Rows are points. Each copy is the shape, with its points in the same order, turned, moved and blurred by noise. Say if it was mirrored as well.
(in the rows, 128 means zero)

Shape (6 x 3)
[[125 180 146]
 [132  59 105]
 [171 135 119]
 [120 171 200]
 [133  87 117]
 [225 169 129]]
Copy 1 (6 x 3)
[[160 185 126]
 [104  70 141]
 [158 129 163]
 [118 220 145]
 [115  98 138]
 [199 154 212]]
Copy 1 is: only turned
Copy 2 (6 x 3)
[[134 169 145]
 [150  65  83]
 [129  91 150]
 [183 191 143]
 [138  90  93]
 [128 104 226]]
Copy 2 is: mirrored
Copy 3 (6 x 3)
[[149 122 169]
 [ 81 178  83]
 [144 110 108]
 [196 148 187]
 [117 154 110]
 [192  66  86]]
Copy 3 is: mirrored

Shape (8 x 4)
[[ 95 158 145  78]
 [127 107  66 166]
 [184  83  88  75]
 [110  49 121  98]
 [189 123 106 101]
 [211 102  80 136]
 [110  52 138 163]
 [115  93 121 154]]
Copy 1 (8 x 4)
[[173 154 121 102]
 [ 57 167  94 133]
 [101  80  37 126]
 [ 76 106  94  56]
 [115 103  72 165]
 [ 71  98  58 184]
 [ 57 117 152  79]
 [ 62 134 137 119]]
Copy 1 is: only turned
Copy 2 (8 x 4)
[[128 154  99  71]
 [128 137 143 194]
 [146  56  89 150]
 [ 72  77 122 138]
 [176  85 112 133]
 [186  67 135 181]
 [ 74 100 185 148]
 [106 122 163 148]]
Copy 2 is: only turned
Copy 3 (8 x 4)
[[152 176 109 148]
 [ 95  91 128  66]
 [171 148 194  50]
 [195  95 141  95]
 [128 155 193  89]
 [109 128 219  60]
 [150  49 148 125]
 [127  83 141 124]]
Copy 3 is: mirrored

Shape (8 x 4)
[[170  99 130  75]
 [136  92 114 160]
 [154  84 111 176]
 [146 199 161 178]
 [133 185 115 185]
 [ 20 121 139 180]
 [157  90  83  90]
 [127 118 163  93]]
Copy 1 (8 x 4)
[[119  73  72  76]
 [ 96 116 150 118]
 [ 80 117 164 109]
 [211 147 175  81]
 [169 189 172 102]
 [155 124 167 235]
 [ 74 102  80 111]
 [153  61 104 123]]
Copy 1 is: mirrored
Copy 2 (8 x 4)
[[118 102 128  64]
 [103 119 137 150]
 [108 104 126 166]
 [164 203  79 149]
 [119 195  80 160]
 [ 92 221 205 184]
 [ 67  98 122  84]
 [135 150 155  80]]
Copy 2 is: only turned
Copy 3 (8 x 4)
[[ 78  74 139  86]
 [155 104 134 130]
 [165  84 139 142]
 [ 93 164 194 192]
 [113 156 146 199]
 [182 223 126 109]
 [101  70  96 101]
 [ 88 129 160  84]]
Copy 3 is: mirrored

Shape (9 x 6)
[[138 169 230 183 112 155]
 [157 109 119 169 150 152]
 [119 135 216 210 106 110]
 [153 152  47 144 118 124]
 [ 89  84 152  70  76  99]
 [ 40 118 125 127 155 143]
 [144 151 139 158 150 143]
 [129 127  39 117 169 116]
 [ 39 123 161 101 197  94]]
Copy 1 (9 x 6)
[[126 169 194 154  19 119]
 [156 145 141 178 122 164]
 [ 82 129 187 169  38 123]
 [187 109 131 162 178 103]
 [122  93 143  39 105 161]
 [ 92 164  73 100 121 132]
 [144 171 156 158 111 125]
 [160 142 109 141 210 135]
 [ 46 194 119  81 141 139]]
Copy 1 is: only turned
Copy 2 (9 x 6)
[[ 82 104 151 135  59 107]
 [172 125 102 148 139 130]
 [ 88  85 171 129 107  83]
 [140 175  88 184 178 133]
 [ 74 180 150  62 171 175]
 [ 90 128  49  69 158 143]
 [141 144 104 136 121 105]
 [162 185  55 144 209 123]
 [ 98 137  55  23 170  92]]
Copy 2 is: mirrored

Shape (11 x 8)
[[156 133 139 129 103  71 122 146]
 [ 89 113 139 114  93 125 139 142]
 [158 191  99  75 143 160 125 133]
 [118 119 127 161  87 120 163  99]
 [ 59 131 133 158 107  91 171 124]
 [ 98 143 114 171 127 138 133 151]
 [130 114 157 143 115 129 124 135]
 [165 249 111  74 115 200 125 166]
 [132  92 103 132  98  82  98 124]
 [116  94 129 144 133 103 170 141]
 [127 114 151 133 138  85  96 101]]
Copy 1 (11 x 8)
[[147 103 138  97  90  92  84 130]
 [124  97 106  78  97 157 131 117]
 [ 98 174 148 137 137 154  95 175]
 [165 119  73  88 123 112 139 116]
 [114 117  59  48  96 115 132 100]
 [ 91 106  72 120 123 118 118 117]
 [135 103 121 122 104 122 131 103]
 [ 89 198 124 178 114 198  60 182]
 [148  64 135  82 140 102 105 131]
 [121 103 104  84  92  94 161 130]
 [134 109 153  90 131  94 114  82]]
Copy 1 is: only turned
Copy 2 (11 x 8)
[[128 148 120 118 104 103 128 174]
 [123 178 147 124 117 145 156 105]
 [144 158  91 157 204 120  90 120]
 [123 128 124 110 101 110 170  87]
 [ 83 141 167 145 104 116 188 107]
 [142 114 165 154 135 143 156 112]
 [137 138 132 119  96 146 124 114]
 [177 164  50 199 221 154 115 127]
 [156 157 163  91  99  86 125 135]
 [ 97 129 155  93 123 137 147 123]
 [126 142 153 134  82 102  89 126]]
Copy 2 is: mirrored
Copy 3 (11 x 8)
[[178 101 173 113 134 100 139 148]
 [117 115 144 118 105 114 112 103]
 [179 154 159  92 179 191  98 108]
 [124 135 115 123 136  77 163 109]
 [101 151 153  96 101  64 130 122]
 [145 171 125 114 114 103  92 151]
 [134 103 129 138 121 117 134 150]
 [195 157 124  48 148 235  83 118]
 [159 104 161 150 146  66 110 114]
 [121 156 171 147 118  88 151 129]
 [119  96 158 128 169  86 117 164]]
Copy 3 is: mirrored
Copy 4 (11 x 8)
[[ 98 137 124 161  93  77 119 129]
 [111 134 123 150 117 147 157  95]
 [155 152 173  67 140  93 123 132]
 [132 149 115 181 116 146 158 159]
 [107 184  80 179 138 146 165 115]
 [118 150 102 143 156 151 105 133]
 [107 110 131 164 137 122 135 130]
 [138 182 236  51 154 116  94 129]
 [139 111  91 165  78 106 118 116]
 [ 93 126  80 146 124 127 162 145]
 [139 110 104 180 135  74 136 113]]
Copy 4 is: only turned

Shape (15 x 9)
[[181 140 117 121 205 176  61 104 191]
 [109 156 100  98  77 103 103  96 135]
 [ 90 182  39 111  92 112 161 145 153]
 [108 142  97 134  94 175 124 181 120]
 [119 103 135 153 140 148  60 172 144]
 [153  70 181 192 163 123  71 137 104]
 [136  55 134 119 154 152 116 156 145]
 [113 164 185 103 135 122 148  80 139]
 [142 149  99  90 133 127 103 146 109]
 [143 161 147 120 128  69 141 109 136]
 [ 81 179  56 127 143 141 111 161 115]
 [141 170  85 130  75 138 149 121 123]
 [ 93 163 103 138  83 103 153 130 154]
 [135 122 138 142 130 145  84 234 148]
 [204  94 128 138 220 183  79 127 163]]
Copy 1 (15 x 9)
[[127 126 164  94 186 176 147  29 161]
 [158 190 120 130 148  82 107 129 104]
 [140 214 101 115 183 123 167 173  68]
 [ 94 155 141  77 176 141 102 151  66]
 [ 62 132 147  85 171 135  90 110 141]
 [ 65  98 147  93 103 165  67 131 184]
 [ 83 118 179  46 130 122 135 130 142]
 [131  93 109 161 113  93 133  95 101]
 [150 146 161 126 172 119 115 137 121]
 [127 142 126 179 113 104 139 137 129]
 [135 154 104 100 230 143 131 157  99]
 [150 188 134 127 133 143 116 138  56]
 [108 184  89 132 141 107 142 149  79]
 [ 26 134 174 106 196 148 110 127 112]
 [118  94 182  65 153 199 140  53 176]]
Copy 1 is: only turned
Copy 2 (15 x 9)
[[118 108   7 124 188 105  82 133 169]
 [130  86 129 120  72 128 121  82 185]
 [137 158 109 137  23 117 152  97 184]
 [117 125 110 148  96  98 198 150 155]
 [153  78  80 170 159 123 165 153 148]
 [183  67 108 143 206 159 147 139  92]
 [148 139 122 153 177 131 128 144 172]
 [137 101 152 113 104 104  53 121 123]
 [ 93 122 111 145 119 121 139  86 159]
 [120 119 128 108  89 177  84  96 111]
 [130 143  82 176  73  84 169  82 147]
 [110 133 117  81  56 113 160 100 143]
 [155 130 136 127  38 131 131 116 153]
 [119 102  95 180 133 145 177 191 146]
 [122 133  32 117 233 132 109 143 148]]
Copy 2 is: mirrored
